Each row is a point. Two turns around zero, p and q, are shown by what they do to some points. Where does a point land after both, in the order given? Backwards means that the second turn is done in reverse. Each puzzle has new turns, and all numbers are rounded.
In the rows, zero is written as 128.

Turn p:
[112 121] -> [136 144]
[158  79] -> [ 74 147]
[119 114] -> [126 145]
[123 198] -> [176  77]
Turn q:
[166 166] -> [158  84]
[124 111] -> [112 135]
[115  69] -> [ 72 152]
[107 167] -> [170 141]
Where do these land?
q, then p: [ 91 185] -> [96 68]
p, then q: [136  89] -> [158 154]
p, then q: [150 169] -> [ 81 128]
q, then p backwards: [146  84] -> [170 106]
p, then q: [117 113] -> [146 125]

Turn p:
[ 92 114 111] -> [118 147  91]
[96 92 94] -> [111 174  95]
[149  94 118] -> [132 164 148]
[137 134 165] -> [160 108 138]
[165 206 152] -> [119  48 167]
Turn q:
[126 124  69] -> [155 163  89]
[ 79 110 161] -> [138  67 126]
[168 165 109] -> [ 97 176 127]
[140 112 173] -> [123 106 172]
Where do these land?
q, then p: [118 155 215] -> [190 164  71]
q, then p: [106 126  83] -> [ 83 135 149]
q, then p: [177 162 154] -> [152  89  82]
q, then p: [111 116  96] -> [100 135 153]
q, then p: [112  89  97] -> [112 134 177]
p, then q: [144 118 122] -> [111 119 133]

Turn p:
[214 132 164 143] -> [ 85  62  84 100]
[ 87 135  69 140] -> [165 163 176 107]
[ 85 149 165 122] -> [163 135 109 173]
[138  89 145 133] -> [ 98 146 102 123]
[116 134  96 102] -> [128 135 170 136]
Turn q:
[107 100  97 186] -> [ 69 167 106 121]
[111 152 154 154] -> [134 130 113  84]
[106 121 109  84] -> [127  92 113 164]
[145  82 183 168] -> [ 91 135 185  79]
[154 188  99  94] -> [196 139 105 160]
[145 124 126  81] -> [150 104 147 161]
Where do these land?
p, then q backwards: [127 164  69 134] -> [165 128 186 116]
p, then q: [112  97 141  74] -> [115 141  89  79]
p, then q: [100  68  95  83] -> [159 109  82  64]
q, then p: [129 167 142 157] -> [112  97 163 139]
q, then p: [173 152 148 161] -> [124  71 130 157]
p, then q: [128 120 173 159] -> [123 155 107 171]

Turn p:
[217 152 135 108 147 123] -> [140 134 130 178 207 110]
[134 141 147 119  95 102] -> [128 104 132 168 113 132]
[ 98 101  92 132 161 106] -> [165 118 134  74 122 136]
[146 191 175  94 138 133] -> [144 173 121 199 127 108]
[116 124 120  59 122 168] -> [122 139 135 123 112  50]
[106  86 175 176 103 138] -> [ 84 109  74 117 101 165]
[107 123 109 211 109 108] -> [106 112 144 102 116 210]
[101 106  71 126 149 146] -> [134 133 155  63 127 114]
Turn q:
[123 129  89  55  98 125] -> [163  68 118  88 142 162]
[162 130 148  65 131 177] -> [103 118 122 107 181 191]
[ 65 124 111 197 147 120] -> [141 149 169 163  58  97]
[142  79 108  92 119 111] -> [113  69  98 124 127 132]
[109 148 200 198 127 121] -> [135 212 119 185 118 107]
[126 124 101 171 122 136] -> [117 143 135 112  87 109]
[139 155 145 174 124 117] -> [132 176 125 129 126  96]
[158 134 123  72 157 118] -> [119  90 138 116 185 132]
Where do these land?
p, then q: [117 116 130 107  94  77] -> [ 94 121  78 134 102 124]
p, then q: [173 135 175 170 113  78] -> [ 64 149 161 117  73 134]
q, then p: [118 162 102 116 129 202] -> [ 99 168 104 161 109  73]
q, then p backwards: [120 117 121 131 114  77] -> [128 109 147  83 130 110]
p, then q: [146 120  92 104 155 134] -> [122 111 132 145 174 109]
p, then q backwards: [106 121  97 174 165  74] -> [ 98 163 107  75  91 164]
p, then q backwards: [137 104 162 125 116 225] -> [211  97 146 184 133 132]
p, then q: [117 145  96 124 134 203] -> [197 135 146 153 164 133]
p, then q: [116 132 177 100 133  82] -> [100 135  99  85  99  94]

Turn p:
[104 161 109 118 130 148] -> [111 141 155  92 124 130]
[108 110 186 118 175  91] -> [161 113 149 166 183 166]
[141 116 109 112 127 169] -> [ 84 122 118 125 107 137]
[128 137 106 179 145 104] -> [143 153 103 113 164  96]
[143 127 111 101 135 165] -> [ 81 128 133 130 110 136]
[120 113 147 144  95 150] -> [139  90 111 111 110 131]
[160 120  98 168 167 161] -> [ 76 132  89 124 161 100]
[151 176 127 112  93  90] -> [157 148 166 141  95  85]
[ 97  92 160 100  85  75] -> [201 124 129 150  97 172]
Turn q:
[175 144 122 129  86 128] -> [ 89 136 121 171  99 128]
[ 92 131 101  95 119 126] -> [155  90 146 128 117 103]
[132 155 160  93 138 104] -> [149 104  93 156 143 149]
[124 109 102 100 163 143] -> [123  88 150  97 137 140]
[164 156 139 225 157 151] -> [ 94 219 158 136 170 159]
[ 97  92 123 147 117 135] -> [138 144 132  90 116  99]
[125 112 137 130  82 158] -> [102 135 113 127 116  80]
[115 125 141 107 160  79] -> [173 111 109 119 126 166]
Where do these land?
p, then q backwards: [ 97  80 162 119 111 165] -> [157 111 125  76 164  96]
q, then p: [140 116 159 142  87 126] -> [143 167 132  99 115 109]
q, then p: [160 128 100 122 188  98] -> [ 80  70 126 117 118 151]
q, then p: [ 97 136  83 107 106 133] -> [170 106 110 165 123 127]
q, then p: [158 136 103  80 168 127] -> [106  89  90 124 133 173]
p, then q backwards: [175 141 129 155 167 132] -> [126 155 150 123 106 182]
p, then q: [105 149 169 154  91 142] -> [104 101  87 103  97 145]
q, then p: [106 112 161 112 142 114] -> [ 97 157 118 149 115 127]
q, then p: [115 153  86 162  91 116] -> [173  96 143 130 128  84]
